Rows are points. Each copy is the shape, with its points in the same order, stretched, turned, moved and blurred by noise. Some copies are also mirrored. Which?
(in the rows, 128 means zero)

Shape:
[[104 155]
 [144 118]
 [122  86]
 [ 82 136]
 [ 85 124]
 [133  99]
 [130 134]]
Copy 1:
[[153  92]
 [114 136]
 [ 89 136]
 [129  76]
 [112  93]
 [ 99 136]
 [132 119]]
Copy 1 is: mirrored
Copy 2 (7 x 2):
[[155 164]
 [139  95]
 [ 94  73]
 [123 157]
 [113 139]
 [114  83]
 [147 124]]
Copy 2 is: only turned

Shape (7 x 4):
[[155 143 120 126]
 [ 91 136 137 148]
 [148 160 174 135]
 [126  96 131 139]
 [ 96 123 116 122]
 [118 110 104 104]
 [166 176 100 115]]
Copy 1:
[[118 175 126 114]
 [176 118 129 132]
 [107 138 131  65]
 [126 123 137 158]
 [170 125 108 147]
 [142 140  98 154]
 [127 218 111  88]]
Copy 1 is: mirrored
Copy 2:
[[127  89 115  99]
 [ 91 137 162 139]
 [ 69 122 164  78]
 [112 163  96 119]
 [105 122 127 151]
 [120 113  90 145]
 [143  31 128  98]]
Copy 2 is: mirrored
Copy 3:
[[122 114 111 112]
 [115 145 155 147]
 [ 91 152 117 146]
 [158 159 116 116]
 [148 132 138 147]
 [170 123 113 137]
 [102  73 116 110]]
Copy 3 is: mirrored
Copy 4:
[[138 107 127 140]
 [112 127 115  97]
 [174 110 111 102]
 [120 143 145 111]
 [ 97 137 122 126]
 [100 144 133 148]
 [135  80 117 165]]
Copy 4 is: mirrored

Shape (11 x 8):
[[124 101 155 137 146 142 147 132]
 [145 142 127 121  95 157 120 142]
 [136 118 143 125 121 146 125 108]
 [106 179 106 119  70 122 125  78]
 [148 137 113 170 143 154 125 130]
 [166 156 158 121 128 155 144 136]
 [155 138 158 112  87 159 143 171]
 [117 171  97  99  88  77  99 133]
 [113 160 119 133  78  74 123 135]
 [159 117 112 157 122 117 124  95]
 [147 136 115 115 111 152 162 127]]
Copy 1, 11 rows:
[[130 146 129 107 133 110  91 134]
 [101 133 139 139 100 148 126 116]
 [115 139 125 121 120 153 118 144]
 [ 94 169 118 140 136 206 178  94]
 [110 141 138 143 129  97 144 154]
 [108 150 172 129 120 122  95 137]
 [ 96 140 149 133 100 135  83  93]
 [133 124 142 127 143 181 178  74]
 [116 140 126 123 170 163 152  68]
 [115 135 112 150 160 147 142 162]
 [122 165 131 156 120 142 118 115]]
Copy 1 is: mirrored
Copy 2:
[[116 146 133 119 101 155 125 107]
 [116 100 136 131 130 132 129 154]
 [143 128 140 130 128 139 133 127]
 [143 127 141 113 180  79 182 174]
 [113 108 132 130 145 157 144  94]
 [145  95 106 122 104 148 147 144]
 [110  93 130 125  92 145 126 169]
 [139 123  88  97 192  91 121 185]
 [119 130 112  76 175 110 138 173]
 [150 135 137 113 177 162 135 127]
 [121 129 120 146 142 146 154 154]]
Copy 2 is: mirrored
Copy 3 (11 x 8):
[[174 146 146 131 122 126 156 163]
 [131  94 134  74 133  92 100 137]
 [153 119 118 115 142 124 130 133]
 [119 133  35  64 141 117 108  89]
 [144 122 144 124  93  89 106 107]
 [146  84 141  87 124  99 159 146]
 [142  86 154  54 124  73 123 180]
 [ 95 107  56  70 126 127  90 151]
 [112 133  67  84 104 110 102 164]
 [122 136  97 161 142  98 113 114]
 [106 115 128  86 151  86 135 129]]
Copy 3 is: only turned

Shape (15 x 11):
[[126  87 122  94 125 141 123 150  89 195 187]
 [165  99 136 115 107 122 137 116 144 123 125]
 [132 132 104 130  90 103 151 108 159 107 128]
 [118 130 139 157 132 109 170 119 142 114 127]
 [146 139 136 152  77 162 107 140 150 122 115]
 [120 148 163  89 121 103 163 137 136 124 129]
 [108 135 115 106 130 159 163 137 161 131 115]
 [138 155 142 100 130 158 111 104 110 111 166]
 [124 173 151 114 142 169 114 122 124 128  88]
 [106 128 127 151 157  94 112 136 148 128 121]
 [138 154  94 103 100 174 154 131 137 103 110]
 [128 128 117 135 124 131 181 100  84  88 127]
 [106  73 144 141 131 126 131 133 139  98 134]
 [123 137 137 132 114 100 129 130  81 130 140]
 [104 139 141  82 105 110 159  94 122 138 123]]
Copy 1:
[[147 118 161 152  91 116 138  77 110 227 205]
 [126  83 138  99 131  98 127 113 168 157 110]
 [ 95 100 134 133 151 124 116 114 196 116  99]
 [130 100  98 128 106 148 111 142 161 106  87]
 [ 99 127 180 136 156 135 115 155 126 178  95]
 [145 110  95 150 134 109 127 136 161 118 120]
 [ 81 139  96 141 132 136 142 108 137 151  96]
 [143 116 134 120 192 176 149 117 129 158 155]
 [131 181 111 113 172 149 124 152 115 148  99]
 [107 143 115 120 113 129 126 173 128 108 123]
 [ 78 138 114 138 174 142 103  76 143 154 109]
 [149  97  95 114 150 160  77  68 145  95 105]
 [119  80 130 113 113 113 140 130  90 102 101]
 [167 118 143 146 136 129  83 129 132 123 153]
 [152 136 124 140 151 112 132  90 174 115 107]]
Copy 1 is: mirrored
Copy 2:
[[149 189  64 119  79  90 102  81 118 143 185]
 [154  99 158 136 111 109 110 127 110 124  97]
 [133  88 136 124 102 130 134 172 112  95 101]
 [111  96 152 108 138 117 131 151 153  72 126]
 [147 141 139 102 142 169 131 123  81  91  64]
 [136  68 131 128  84 136 122  99 111  79 156]
 [ 89 111 132 115 124 141  93 134  92  82 137]
 [152 114  59 142 137 129 140  88 113 119 114]
 [113 104 113 128 165 189 110  93 109 109 126]
 [ 98 127 143 155 159 139 153 128 122 125 160]
 [135  92 109  91 125 160  89 163  72  91 100]
 [145  68 107  68 136 100 123 175 162 107 139]
 [ 94 130 154  95 133  88 152 123 107 117 127]
 [166 124  98 102 111 127 142 125 139 137 158]
 [118  75 107 125  69 141 114 116 143 114 166]]
Copy 2 is: mirrored

Shape, 17 rows:
[[113 120 103 155 128 159 114 159 173 154 128 113]
 [160 126 137 102 102 131  92 128 124  98 135 130]
 [130 119 111 165 157 157 135 165 125 114 113 121]
 [169 125 121 121 126 148 162 107 119 126 137  97]
 [149 106  89 128 150 178 108 122 134 125 125 161]
 [108  91 146 139 160 133 148 142 170 124 146 133]
 [160 153 157 120 138 145 139 140 103 170 124 140]
 [127 141 130 120 102 110 147 124 108 127 145 127]
 [105 151 110 106 147 147 162 169 121 170  98 157]
 [ 96 143 142 165 118 170 106 109 166 114  84 131]
 [160 130 149 164 137 120 154 101 156 133 125 131]
 [136  96  91 162 109 150  94 162 122 133 114 110]
 [110 161 138 168 123 169  97 162 115 172 117 139]
 [163 135 104 149 174 139 137 169 151  99 160 105]
 [ 95 110 150 163 114 110  92 125 105 168 107  96]
 [107 156 129 109 151 110 105 141 111 108 115 132]
 [157  88 109  93 131 143 127 107 123 132  97 161]]
Copy 1:
[[118 106 150 121 139 140 176 172  95  91 117 111]
 [143 130 121 148 106 135 141  95 157 158 120 117]
 [126 123 152 126 100 145 147 132  94 114 146 154]
 [135  99 124 100  85 130  98 106 124 182 138 161]
 [ 95  81 117 154  95 154 147 120  89 114 122 130]
 [103 126 150 152 139 114 154 148 118 126 119 158]
 [119 132 112  70 148 162 117 105 118 132 126 152]
 [145 150 138 106 137 124 114 101 124 161 128 124]
 [117 164  93  69 161 138 139 122  68  82 134 148]
 [ 98 128 161 137 121 140 103 198 151  82 155 108]
 [132 106 147 143 142 127 102 137 148 152 153 149]
 [167 108 159 133 106 167 165 133  89 127 103 105]
 [107 131 159  78 153 186 145 161 100  71 122 102]
 [112 100 135 144 100 110 179 104 116 133 161 168]
 [175 151 187  94 154 152 120 140 137 111  87 107]
 [128 171 126 117 134 103 136  92 150  95 143 136]
 [144 117  91 149 113 139 116  93 105 147 107 141]]
Copy 1 is: mirrored
Copy 2:
[[106 186 141  62 162 135 168 162 108 120 138 124]
 [175 140 166 131 130 131 133 104 105 136 110  88]
 [128 130 133 104 149 125 147 149 101 165 136 170]
 [111 117 185 155 100 132 138  91  83 121 133 151]
 [133 116 153 131 131 145 210 149  98 153  88 117]
 [102 102 157  94 157 112 136 174 122 144 165 139]
 [ 92 155 134 157 129  95 145 104 121 153 141 130]
 [136 151 146 129 118 159 100 110 124 116 147 120]
 [115 166  80 148 148 141 159 190 129 133 158 125]
 [125 188 136  78 125  90 120 156 121 128  91 140]
 [ 90 137 183 136 120 104 131 106 138 117 144 182]
 [159 157 147  74 131 151 182 134 103 153 135 118]
 [ 96 208 109  74 153 109 140 124 125 163 115 114]
 [113 126 162 114 186 130 139 116  96 142 144 186]
 [119 152 125  58 121  99 139 111 134 132 157 114]
 [145 137  94 120 157 118 118 136 128 127 129 129]
 [163  91 154 172  97 140 211 164 118 133 124 106]]
Copy 2 is: mirrored
Copy 3 (17 x 12):
[[105 141 169  90 101 151 129 169 159 112  93 145]
 [141  96 151  90 115 149 120  78 126 136 129 143]
 [113 155 140  80 108 103 101 140 160 116  99  94]
 [108 125 140 136  78 108 104 109 138 116 159 145]
 [127 134 149 119  97 150 133 127 189 130  83  90]
 [127 121 119 104  90 152 116 174 127  93 108 107]
 [124 152 139 140  81 134 166 107 115 167  98 133]
 [131 136 135 129 140 120 139 111 129 136 172 153]
 [ 74 164 115 127 133 138 195 153 162 165 109  89]
 [111 139 113  66 129 151 137 149 153  72  64 186]
 [137 111 143 152  99 104 126 136 101  94  95 155]
 [141 139 179  72  93 114 123 131 178 123 125 124]
 [134 196 159  87 114 152 163 137 152 150  69 161]
 [101 128 170 101 116 108  52 124 127 138  99  92]
 [176 149 133  79  70 115 148 165 145 132 128 185]
 [120 128 109  78 148 128 119 129 138 170 107 126]
 [130  91 122 136  81 137 174 119 169 131 120  85]]
Copy 3 is: only turned
Copy 4 (17 x 12):
[[134 180 121 141 101  99 135 109 100 115 109 102]
 [135 130 157 153 137 143 111 179 144 120 131 142]
 [116 153 144 148 142  82 144 142 128  80 154 106]
 [137 146 152 138 193 103 136 130 148 142 124 143]
 [111 136 141 128 135 107 139 188 161 139 136  82]
 [ 99 126 118  99  89  59 139 137 114 142 118 140]
 [162 118 118 130 172 122 116 178 110 145 130 125]
 [132 125 121 162 149 127 101 136 132 149 139 149]
 [119 131  82 151 158 101  76 167 110 130 120  72]
 [145 111 126 167  83  78 155 131 107  97  83 119]
 [128 112 126 105 146  98 179 134 121 139 115 160]
 [150 189 132 166 126 114 125 121 140  69 150 105]
 [177 136 113 169 106 120 127 148  83 114 137 102]
 [ 84 167 176 114 164 113 155 135 119 113 169 110]
 [199 125 109 145  86 122 112  78 103  87 122 129]
 [117 103 137 145 134 141  83 145 116 107 148  95]
 [116 120 112 124 153 107 104 194 181 127 107 109]]
Copy 4 is: mirrored

Shape, 15 rows:
[[135 168 151 142 116 131  94 159 137 145 110 119]
 [164 105 146 143 148 165 109 105  95 132 118 137]
 [ 96 146 115  85  98  90 153 165 132 140 108 137]
 [165 145 130 139  88 116  76  97 135 137  85 151]
 [118 141 100 114 147 121 118 188  88 100 113  93]
 [127 142 118 117 137 137  99 108 139 102 150 134]
 [164 119 135 118 104 161 104 142 139 118 123 126]
 [167 147 113 107 134 131 159 133 123 145 124 128]
 [124 168 112 149 145 205 127 146 117 128 101 145]
 [121 158 139 127 102 172  95  98 135 145 152  78]
 [153 125 117 142 157 108 116 131 166 152 146  78]
 [112 126 138 146 150  89 156 129 116 107 110 192]
 [101 104 143 125 162 139  98 115 125 138 117  94]
 [121 130 131 135  95 139 111 122 131 110 112  98]
 [128  90 118 143 137 165 117 116 119 166 165 109]]
Copy 1, 15 rows:
[[127 156 100 103  97 162 127 133 116 111 127 123]
 [136 120 117 138  94  71 116 137 150  79 114 134]
 [152 156 194 125 151 210 117 128 127 129 132 106]
 [123 141 115 135  40 198 134 101 136  72  98 163]
 [ 96 136 206 100 182 125 108 156  88 158 104 142]
 [146  94 149 133 128 139 164 115 104 113 126 130]
 [171 133 155 140  86 134 119 108 127 108 134 179]
 [151 121 164 114  99 150 121 101 166 135 112 114]
 [128 156 135 166  69  95 128 187 130 147  87 109]
 [169  90  89 108 129 142 163  82 119 113  83 157]
 [130 139 114  83 143 125 141  71 138 131 140 146]
 [ 86 149 126 159 131 147 119 165 148 112 159  77]
 [143 135 124 102 186  88 151 132 116  76 123 128]
 [133 122 126 140 145 154 141 119 115 121 109 191]
 [160 139 118 149 135  89 112  88 131  99 109 124]]
Copy 1 is: only turned
Copy 2 (15 x 12):
[[151 111 169 142 138 104  78 111 123 166 151 130]
 [139 122 164 152 154 120 139 128 180  92 146 153]
 [102 162  97 137 111 123  92 137 102 196 114 122]
 [126 110 143 138 163 112 115  74 138 162 196 153]
 [123 166 130 180  94 105 104 164 133 129 139  66]
 [ 89  98 142 127 121 133 126 143 113 113 161 122]
 [121 132 181 107 141 111 107 132 153 142 169 114]
 [101 145 120 135 163 101  90 136 154 138 132 118]
 [153 107 164 141 140 166  61 182 161 122 176 116]
 [130  94 195 118 189 112 131 144  71 112 178 115]
 [111 105 162 116 168  85 122 100 117 159  79  99]
 [133 115  59 142  91 137 118 132 167 147 100 174]
 [126 101 172 167 140 128 160 136 102 129  95 131]
 [138 108 156 129 139 108 137 145 115 150 175 114]
 [149 131 177 102 176 124 132 122 118 109 104 120]]
Copy 2 is: only turned
Copy 3, 15 rows:
[[132 119 105 158 125 138 125 136 169 171 118 105]
 [149 143 173 117 102 122 134 145 142 118 127 128]
 [108 101  56 153 127 167 101 118 115 119 129 121]
 [181 103 156 148 117 143  71 170 160 152 152  83]
 [ 97 116 114 128 128 149 118  64 135 138 125 170]
 [102  91 126  91 116 135 122 142 164 134 143 116]
 [140 130 131 114 131 128 112 154 173 118  83 109]
 [121 111 103 135 125  93 112 145 114 118 118 141]
 [102  91 152 135 112 117 159 137 128 142  57 104]
 [136 117 106  75 106 149 150 167 156 185  98 113]
 [109 131  99 104 160  96 140 136 129 155 154 131]
 [140  76 139 162 118 138 134  97 127  88 194 122]
 [ 96 146 117 106 122 159 156 139 125 150 146 129]
 [156 106 122 105 136 171 126 140 151 150 114 126]
 [137 162 121  67 116 114 161 142 118 135 110 104]]
Copy 3 is: mirrored
